Each row is a point. Each copy is the shape, with its points in the same order, turned, moved and blurred by noise. Is it also mirrored, or only turned?

Shape (6 x 3):
[[-72 -20 -22]
 [-19   9 -96]
 [ 42 -12  36]
 [ 40   4  50]
 [ 13   9 -28]
 [-15  36 -32]]
Copy 1:
[[ -66  -11  -35]
 [ -13   31 -104]
 [  50  -33   15]
 [  49  -17   33]
 [  21    9  -40]
 [  -3   39  -34]]
Copy 1 is: only turned
Copy 2, 6 rows:
[[-66 -21 -17]
 [-38  25 -90]
 [ 47  -3  33]
 [ 45   5  45]
 [  4  31 -35]
 [-24  42 -30]]
Copy 2 is: only turned
Copy 3, 6 rows:
[[-28  75   1]
 [ 12  74 -90]
 [ 46 -28  12]
 [ 37 -52  11]
 [ 22  14 -46]
 [-10  15 -54]]
Copy 3 is: mirrored
Copy 4, 6 rows:
[[-71 -30  -4]
 [-20 -32 -82]
 [ 43 -28  45]
 [ 49  -7  52]
 [ 15 -20 -20]
 [ -7  11 -35]]
Copy 4 is: only turned

Shape (8 x 4):
[[-26  52  70 -30]
 [-73   3 -35  50]
 [ 12 -55  57  54]
 [  6  26  -2 -25]
 [-21 -17  45  11]
 [  1 -32 -12 -10]
 [-23  56  22  17]
 [ -9  13 -87 -50]]
Copy 1, 8 rows:
[[-24  19  66 -28]
 [-51  10 -57  51]
 [ -1 -88  28  56]
 [ 27  18   2  -8]
 [-19 -40  20  17]
 [ 22 -34 -29   3]
 [-15  35  28  27]
 [ 46  41 -81 -28]]
Copy 1 is: only turned
Copy 2:
[[  2 -33   2 108]
 [-85  42  -3  12]
 [-37 -38  93   7]
 [ 12  -9 -18  28]
 [-35 -34  38  40]
 [-18 -32   6 -16]
 [-11  21   7  75]
 [  7  11 -80 -31]]
Copy 2 is: mirrored
Copy 3 (8 x 4):
[[ -6  68  79 -31]
 [-82  13  -5  52]
 [  4 -47  88  48]
 [  8  21  14 -21]
 [-24  -4  66   9]
 [-18 -35  18 -10]
 [ -9  66  34  17]
 [-24  -5 -68 -46]]
Copy 3 is: only turned
Copy 4 (8 x 4):
[[ -2  50  51 -51]
 [-38  26 -83  -3]
 [ 80  17 -44 -55]
 [-25 -11  21 -13]
 [ 26  15 -27 -58]
 [  2 -44 -29 -32]
 [-19  48  13   0]
 [-75 -69 -12  12]]
Copy 4 is: mirrored

Shape (10 x 6):
[[-14 -34  31 -64 -56 -35]
 [-44  63  36  39   6  34]
 [-55  30  15 -12  17  18]
 [-46   8  63 -41 -17  10]
 [ 47  28 -20  31 -31  81]
 [-43 -27  62  43 -81  -8]
 [-24  29 -20  15 -70   3]
 [ 29   5 -35 -19  10  70]
 [ 50 -37 -29 -36  -2 -28]
 [-28  60  47  33 -41  19]]
Copy 1, 10 rows:
[[ 13 -41  32 -68 -63 -24]
 [-36  30  79  23  47 -16]
 [  6  47  66  -4   3 -35]
 [ 17  -8  86 -17 -16 -30]
 [ -9  36  22   8  42  94]
 [-73 -41  69   6 -54   1]
 [-65  33  28 -40 -14  20]
 [ 39  60  10   0  11  50]
 [ 35 -14 -48 -31 -28   8]
 [-53   3  79 -14  34   8]]
Copy 1 is: mirrored
Copy 2:
[[-14 -64 -22 -25 -66  54]
 [-38  50  26  63  20   4]
 [-41   9  24   3  -4 -12]
 [-39 -14  34   9 -49  24]
 [ 40 100 -22   6  13  61]
 [-10   2 -53  71 -78  15]
 [-32  29 -74  12 -12  32]
 [ 36  71   5 -41  16  33]
 [ 58 -31 -35 -50  24  39]
 [-44  31  -7  66  -4  40]]
Copy 2 is: mirrored

Shape (12 x 8):
[[  12  -15   27  -12  -30    4  -21   -1]
 [ -31  -25   22  -38  -26   -9    7  -11]
 [ -16  -18    7  -29  -24  -12  -11  -27]
 [   7    8   13  -26  107    2    8   54]
 [ -28    9   -3  -17   20  -21  -21   37]
 [   5   15  -23  -31  -21   -2  -24  -29]
 [  -3   -5  -17    8  -17    5   26  -12]
 [   8  -35   20  -29   15  -22  -11  -23]
 [ -11   -2   17  -34   21  -30   -2    6]
 [ -75  -28   20   46  -27  -29   -3  -31]
 [  -6  -20 -121   31  -16   28  -16   61]
 [ -16  -24   11  -28  -11   52  -20  -30]]
Copy 1:
[[ -6  -1   9 -30 -15  33   0  -6]
 [-21 -12  16 -24 -29 -11  34  17]
 [-20 -21  18 -29 -24  -8  18 -11]
 [ 57 -32  -1  65 -13  -8 -56  60]
 [-13 -25   2   2  12 -17 -34  38]
 [ -9 -19 -18 -26 -14 -19  -8 -38]
 [-18  -3 -15  20   7  -1  30 -23]
 [ 18 -41  31 -10 -28   5  11  -6]
 [ 19 -25  16  -6  -6 -18  -8  24]
 [-69  -5  73   8  27  -7  34  -5]
 [-81 -64 -93  43  42  24 -27 -12]
 [-36  -6   4   0 -65  12  -6 -23]]
Copy 1 is: mirrored
Copy 2:
[[   1   15   31  -13  -30  -11  -31   12]
 [   1   23   32  -22   11   22  -51  -12]
 [  -6   17   23  -20   -1    1  -42  -28]
 [  47    4  -29  -28   65   -6   46   54]
 [ -15    8  -17   -5   37  -10  -23   27]
 [ -17   37   -8  -21  -19  -24  -26  -34]
 [  -1   25    2   20  -17   23   -7  -23]
 [  32    4   32  -22   12  -16  -26  -19]
 [  13   23   13  -16   39  -13  -18    5]
 [ -48  -39   53   28   18   36  -38  -30]
 [  -6  -19 -114   56  -40   10  -33    4]
 [  -1   -2   10  -58  -35   23  -24  -17]]
Copy 2 is: mirrored
